Each row of a before or after table is a point. One or more steps were done to the points. Then noise was added and the rows were shuffled. The steps act on how far a point lies along the listed directions, d1 being the first. Write out the steps. A step turns or swaps two directions, mirrors them in a line or flattens them onto one, adds a multiple of one to another, or multiplies one. Angles are multiples of 10 degrees, from the lower direction toward the higher: turns from -170 to 170, lines from 10 to 170 but not 90. Use the fewest steps. Two steps may share a direction if one is a turn and the other turns, adds or multiplies; they go together, in the order done. Otherwise the lowest direction goes first.
In the rows, 128 means zero.

Directions:
(1): [122  70]
(2): [186 122]
Before, 10 rows:
[[ 85  93]
 [164 172]
 [ 75  91]
 [ 54 105]
 [ 81 129]
 [200 168]
 [139 151]
 [136 185]
 [109 128]
 [141 189]]
After:
[[125 106]
 [ 74  58]
 [166 143]
 [145 136]
 [158 185]
 [165 174]
 [106  74]
 [133  71]
 [143  62]
 [186 168]]
Steps: turn d1 and d2 by -160 degrees

Directions:
(1): [149 108  70 150 203  86 117 161]
(2): [104 134  81 174 136 142 150  40]
(3): [148  55 135 136 103 104 207 132]
Before (13 x 8):
[[159 122 119 149 187 104  96 177]
 [122 126 118 150 109 138 147 132]
 [125 146 160 118 124 151  80 154]
 [ 72 125 151 118  93 145 153  66]
 [104 180 144 133 134 148  78 142]
 [116 107 139 114 114 127 141 154]
 [137 126 200  63  50 146 174 121]
 [106 153 103 181 100 174 138   7]
 [138  99 134 125 152 113 122 177]
 [116 131 102 112 161  96 132 148]
 [112 215  82 130 175 154  47 138]
 [122 228  87 126 177 164  31 102]
 [ 96 144 117 141  76 169 202  30]]
After (13 x 8):
[[141 153  41 151 215 105  90 165]
 [118 160 114 145 172 122  82 160]
 [121 110 112 111 144  94 158 146]
 [139  89 148 121 130 119 141 171]
 [ 82 191 110 137  95 183 148  28]
 [ 65 160 138 118 116 151 110  67]
 [119 188 192  58  74 166 105 120]
 [111 119 146 109 109 136 132 150]
 [106 170  85 185 129 169 109  14]
 [167  83 130 150 164  96 143 175]
 [153 163  37 150 231 109  69 135]
 [118 136 122 147 105 143 140 130]
 [133 136 138 126 152 135  76 166]]
Steps: turn d1 and d3 by 50 degrees

Directions:
(1): [132 235 112 162 211 123  92 157  99 107 129 126 117 134]
(2): [119 121 149  53 159  93 146 194 100 146 111 188 143  56]
(3): [131 109 163 122 207 127 189 117 212  95 103 155  96 165]
Before (8 x 14):
[[124 156 119  88 153 126 134 156 120 122 125 154 123  94]
 [145 156 127 122 101 131 117 149  97 142 142 137 132 103]
 [136 130 110 170  96 163  94  94 130 126 148 104 139 160]
 [140 198  86 196 169 143 115  95 125  99 144  83 120 194]
 [112 160 129 106 135 134 116 131 102 117 121 128 124 118]
 [131 157 132 117 152 117 128 163  94 130 124 170 139 124]
 [147 146 142 162 199 140 146 108 188  92 112 123 114 186]
 [124 159  85 163  58 141  67  97  77 157 142  71 158 131]]
After:
[[123  22 129  82  58 128 184  98 150 154 125 139 149 129]
 [135 144 117 171 111 146 129 101 118 120 138 130 134 175]
 [107 137 128 125 107 142 110 104 116 118 125 110 124 134]
 [127 104 137  85 118 133 122 164  98 149 120 165 157  77]
 [113 168 108  69 120  94  84 188  33 174 119 146 168  41]
 [148 182 125 135 114 141 113 145  95 136 149 129 126 111]
 [141  12 162 116  94 147 201  73 219 118 113 128 126 176]
 [134 145 102 147 120 156 125 100 149 105 136 105 113 153]]
Steps: add 1 times d3 to d1; turn d1 and d2 by -140 degrees
